Each point is reached from the start by the listed moves, each made once or not at all, plus a little noise. Say if it took an odd or an even number of moves. Then give how often each move was made.

Moves:
(1): [ 0.25  0.02 -0.02  0.31  0.38]
(2): [ 0.03  0.48  0.22 -0.02  0.03]
(3): [ 0.08 -0.07  0.34  0.13 -0.10]
Start: [-0.33  0.42  0.04  0.07 -0.06]
Points:
[0.09 0.83 0.55 0.52 0.28] -> odd (1, 1, 1)
[ 0.02  0.46 -0.02  0.34  0.41] -> odd (1, 0, 0)
[-0.38  0.42  0.34  0.26 -0.22] -> odd (0, 0, 1)
[-0.28  0.79  0.65  0.20 -0.09] -> even (0, 1, 1)

Moves:
(1): [ 0.05  0.05 -0.08  0.05  0.25  0.01  0.07  0.03 -0.21  0.00 -0.28 -0.13
 -0.31]
(2): [-0.04 -0.18  0.15 -0.26  0.15 -0.35  0.02  0.09 -0.06  0.12  0.43  0.03
 -0.05]
(3): [ 0.17 -0.31 -0.06 -0.43 -0.16 -0.15  0.08 -0.38  0.03  0.22  0.12 -0.16
  0.26]
(4): [ 0.06 -0.21  0.42  0.10 -0.04 -0.12 -0.28  0.13  0.14  0.15 -0.14 -0.03
  0.05]
(5): [ 0.03 -0.20  0.34  0.01  0.43  0.08  0.03 -0.13 -0.02 -0.04 -0.05 -0.03
 -0.04]
(6): [-0.53  0.30  0.39  0.13 -0.20 -0.17 -0.08 -0.05 -0.13 -0.17  0.11  0.53
 -0.20]
(7): [-0.14  0.16  0.15  0.19 -0.03  0.17  0.00 -0.71  0.18  0.38 -0.04  0.23
  0.12]
(8): [-0.03 -0.20 -0.02  0.14 -0.05  0.01  0.00  0.17  0.05 -0.13  0.11  0.26
 -0.06]
(9): [ 0.31 -0.22  0.18 -0.19 -0.04  0.10 -0.19  0.28 -0.02  0.28 -0.21 -0.07
  0.14]
(10): [-0.23  0.12  0.10 -0.11 -0.11 -0.10 -0.36 -0.07 -0.58  0.26  0.07 -0.29
 -0.33]
(11): [ 0.15 -0.02  0.19  0.14  0.01 -0.02  0.14  0.19  0.05 -0.15  0.06  0.09
 -0.03]
Start: [-0.17 -0.23  0.02  0.11  0.03  0.13  0.03 -0.07  0.09 -0.16 -0.17  0.30
  0.31]
Points:
[-0.07 -0.44  0.19  0.37 -0.03  0.11  0.20  0.29  0.22 -0.44 -0.01  0.65
  0.20] -> even (0, 0, 0, 0, 0, 0, 0, 1, 0, 0, 1)
[-0.08 -0.85  1.53  0.25  0.17  0.03 -0.20 -0.56  0.17  0.35 -0.47  0.99
  0.25] -> odd (1, 0, 1, 1, 1, 1, 1, 1, 1, 0, 1)
[-0.37 -1.06  1.42 -0.46  0.25 -0.56 -0.69 -0.01 -0.71  0.52 -0.01  0.41
 -0.23] -> odd (1, 1, 1, 1, 1, 1, 0, 1, 1, 1, 0)
[-0.31 -0.55  0.58 -0.13 -0.06 -0.04 -0.47 -0.29 -0.32  0.75  0.19  0.45
  0.15] -> odd (0, 1, 0, 0, 0, 0, 1, 1, 1, 1, 0)
[-0.32 -0.65  0.93  0.03  0.21  0.18 -0.06 -0.87 -0.03  0.36 -0.40  0.93
  0.22] -> odd (1, 0, 1, 0, 1, 1, 1, 1, 1, 0, 0)
[-0.48 -0.28  1.03  0.15  0.08  0.06  0.23 -1.17  0.20  0.07  0.02  0.97
  0.42] -> odd (0, 0, 1, 0, 1, 1, 1, 0, 0, 0, 1)

Moves:
(1): [ 0.16 -0.26 -0.17  0.01 -0.31 -0.12  0.04  0.07  0.27 -0.08 -0.22  0.13
 -0.09 -0.10  0.04  0.05 -0.18  0.09  0.08 -0.14 -0.07 -0.19  0.11 -0.02
 -0.07]
(2): [ 0.00  0.19 -0.05 -0.19  0.39 -0.08  0.01 -0.31  0.05  0.29  0.10  0.05
  0.13  0.12  0.11 -0.14  0.05 -0.52  0.03  0.12 -0.06 -0.21 -0.12 -0.08
  0.12]
(3): [-0.24  0.45 -0.02 -0.02  0.14 -0.03 -0.17  0.15  0.03 -0.14  0.03 -0.52
 -0.15  0.27  0.12 -0.02 -0.42 -0.19  0.16  0.10  0.05  0.12  0.11  0.26
  0.23]
(4): [-0.30 -0.10 -0.04  0.04  0.01  0.24  0.16  0.00  0.08 -0.16  0.10  0.15
 -0.06 -0.30  0.02 -0.13 -0.23 -0.19  0.00  0.13  0.12 -0.11  0.01  0.30
 -0.09]
(5): [ 0.13 -0.22  0.05 -0.17  0.28  0.24  0.14 -0.01 -0.02 -0.08  0.04 -0.13
  0.05  0.04  0.30  0.29 -0.27  0.00 -0.43 -0.01 -0.06 -0.05 -0.18  0.16
  0.11]
(6): [-0.14  0.08 -0.11 -0.36 -0.21  0.16 -0.12 -0.05 -0.04  0.11  0.07 -0.04
 -0.35  0.02 -0.09  0.03  0.01  0.05  0.12 -0.19  0.31  0.03 -0.29 -0.05
  0.17]
(7): [-0.06 -0.08 -0.06  0.00  0.16  0.03  0.24 -0.18  0.04  0.01 -0.38 -0.08
 -0.08 -0.02 -0.05  0.04  0.03 -0.13 -0.04  0.05  0.24 -0.10  0.12  0.44
  0.00]
(8): [ 0.07  0.23 -0.34 -0.41  0.21 -0.31  0.23  0.13  0.57 -0.38  0.07 -0.27
  0.12  0.48  0.22  0.03 -0.09  0.19 -0.01  0.03 -0.47 -0.03  0.46  0.01
 -0.50]
(9): [-0.02 -0.06 -0.19  0.09 -0.11  0.08 -0.07 -0.01  0.12 -0.09  0.39  0.01
 -0.16 -0.22 -0.25 -0.38 -0.14 -0.02  0.10  0.27 -0.35  0.52 -0.13 -0.10
  0.19]
(10): [-0.18 -0.21  0.08  0.01 -0.31 -0.16 -0.20  0.17  0.35  0.18  0.11 -0.14
  0.07 -0.29 -0.04 -0.19  0.46  0.07  0.02  0.21 -0.14  0.48  0.15  0.11
  0.12]
(11): [ 0.23 -0.07  0.32 -0.08 -0.20  0.23  0.28 -0.31 -0.33  0.19  0.35  0.28
 -0.08 -0.27 -0.31  0.33 -0.10  0.06 -0.33  0.26 -0.38  0.00  0.47 -0.38
 -0.12]
(12): [-0.02 -0.33 -0.03 -0.15 -0.08 -0.19 -0.65 -0.06  0.19  0.00 -0.16  0.34
  0.08  0.21 -0.06 -0.08 -0.26 -0.09 -0.02 -0.02 -0.46 -0.13  0.06  0.14
  0.01]
(13): [ 0.22  0.17 -0.29  0.04 -0.25  0.27 -0.19  0.07  0.09  0.01  0.20  0.01
  0.21 -0.13  0.02  0.15  0.00  0.12  0.27  0.03  0.17  0.07  0.03  0.19
  0.08]
(14): [-0.03 -0.02  0.02  0.13  0.08 -0.02  0.02 -0.15  0.07 -0.04  0.11 -0.18
 -0.04 -0.02  0.30 -0.10 -0.22  0.20 -0.19  0.04 -0.15  0.05  0.14 -0.22
 -0.16]
(15): [ 0.15  0.21 -0.15 -0.11  0.11 -0.14  0.15 -0.03 -0.18  0.05  0.03  0.13
  0.08 -0.16  0.24  0.25 -0.27 -0.01  0.39 -0.34  0.10  0.57  0.08  0.00
 -0.34]
(16): [-0.22 -0.24 -0.25 -0.13  0.18 -0.16 -0.11 -0.01  0.31  0.02 -0.34  0.23
 -0.19  0.02 -0.04  0.35 -0.17  0.18  0.37  0.07  0.45  0.04  0.23 -0.34
  0.05]
(17): [ 0.10 -0.03  0.42  0.08  0.18  0.12 -0.09 -0.21  0.23 -0.31  0.18  0.20
 -0.48 -0.02 -0.36  0.19  0.04  0.11 -0.05  0.04  0.27  0.14  0.02  0.08
  0.43]
(18): [-0.04 -0.24  0.11 -0.16  0.07 -0.10 -0.28  0.00  0.08 -0.05 -0.06 -0.13
 -0.23 -0.24 -0.19 -0.14 -0.13  0.05  0.45  0.32  0.12 -0.06 -0.05 -0.08
  0.08]
(19): [ 0.12 -0.02  0.30  0.04 -0.10  0.43  0.20  0.10 -0.06  0.13  0.00  0.12
 -0.21  0.00  0.07 -0.01  0.05  0.12  0.12  0.19 -0.04  0.15 -0.02 -0.14
  0.05]
(20): [ 0.14  0.10 -0.30 -0.64 -0.17 -0.17 -0.19 -0.03 -0.22  0.04 -0.23  0.35
 -0.12  0.07  0.15  0.03 -0.42  0.25 -0.23  0.06  0.38  0.12 -0.01 -0.23
 -0.08]
(21): [-0.28 -0.05  0.04 -0.17  0.30  0.00  0.10  0.56  0.04  0.42  0.06  0.09
 -0.01 -0.25  0.00 -0.24 -0.07  0.13 -0.31 -0.40 -0.05 -0.02  0.30 -0.21
 -0.42]
(22): [-0.15  0.27  0.08  0.25 -0.24 -0.12 -0.32  0.04  0.43  0.03 -0.16 -0.55
 -0.06 -0.19  0.00  0.09  0.07  0.03 -0.19  0.15 -0.38 -0.02 -0.21  0.18
 -0.05]
(23): [ 0.27 -0.08  0.02  0.13 -0.24  0.01 -0.36 -0.09  0.07 -0.20 -0.25  0.00
 -0.15  0.08  0.21 -0.06  0.44 -0.02 -0.17 -0.13  0.13 -0.08  0.33 -0.30
 -0.08]
(24): [ 0.26 -0.23  0.08  0.04 -0.27 -0.11 -0.35  0.28 -0.02  0.20  0.21 -0.53
 -0.01  0.33 -0.14 -0.15  0.21 -0.09 -0.22  0.11  0.39  0.00 -0.10 -0.02
 -0.23]
Start: [-0.05 -0.30 -0.14  0.05 -0.04 -0.10  0.12  0.16  0.16 -0.06 -0.52  0.00
  0.17  0.25 -0.22  0.31  0.08 -0.29  0.04 -0.21  0.21 -0.10 -0.12 -0.07
 -0.06]
Points:
[ 0.27  0.11  0.22 -0.62 -0.08  0.79  0.02  0.02  1.13 -0.51  0.31 -1.53
 -1.15  0.06 -0.06  1.16 -1.23  0.07  0.01  0.71  0.46  0.66  0.42  0.66
 -0.38] -> odd (0, 0, 1, 1, 1, 1, 1, 1, 0, 0, 1, 0, 1, 1, 1, 0, 1, 1, 1, 0, 0, 1, 0, 1)
[ 0.50 -0.89 -1.06 -1.75 -0.34  0.27 -0.63  0.63  1.22  0.24 -0.92  0.19
 -0.35  0.81  0.56  0.13 -0.65 -0.38 -0.83 -0.38  0.74 -0.64  0.58  0.15
 -0.97] -> even (1, 1, 0, 1, 1, 1, 1, 1, 0, 0, 0, 1, 1, 0, 0, 0, 0, 0, 1, 1, 1, 0, 1, 1)
[-0.27 -0.81 -0.68 -1.05 -1.27  0.52 -1.01  0.30  0.70  0.41 -0.18  0.18
 -0.88 -0.03 -0.81  0.31 -0.91 -0.14  0.32  1.05  0.94  1.09  0.53  0.13
  0.35] -> odd (0, 0, 1, 1, 0, 1, 1, 0, 1, 1, 1, 1, 1, 0, 0, 1, 0, 0, 1, 1, 0, 0, 0, 1)
[ 0.58 -0.78 -0.35 -1.57 -0.58  0.13 -1.32  0.59  0.42  0.17  0.38  0.16
 -1.09 -0.18 -0.76  0.65 -1.92  0.19  0.01 -0.12  0.64  1.00  0.28 -0.33
 -0.01] -> even (1, 0, 1, 0, 1, 1, 0, 0, 1, 0, 1, 1, 1, 0, 1, 0, 1, 1, 0, 1, 1, 0, 0, 1)
[ 0.51 -1.02 -0.37 -0.33 -1.48  0.47 -1.63  0.79  1.13 -0.05 -0.11 -0.75
 -0.54  0.45 -0.06 -0.02 -0.04 -0.22  0.06  0.24  0.16  0.78 -0.04  0.19
  0.55] -> odd (1, 0, 1, 0, 1, 1, 0, 0, 1, 1, 0, 1, 1, 0, 0, 0, 0, 0, 1, 0, 0, 0, 1, 1)
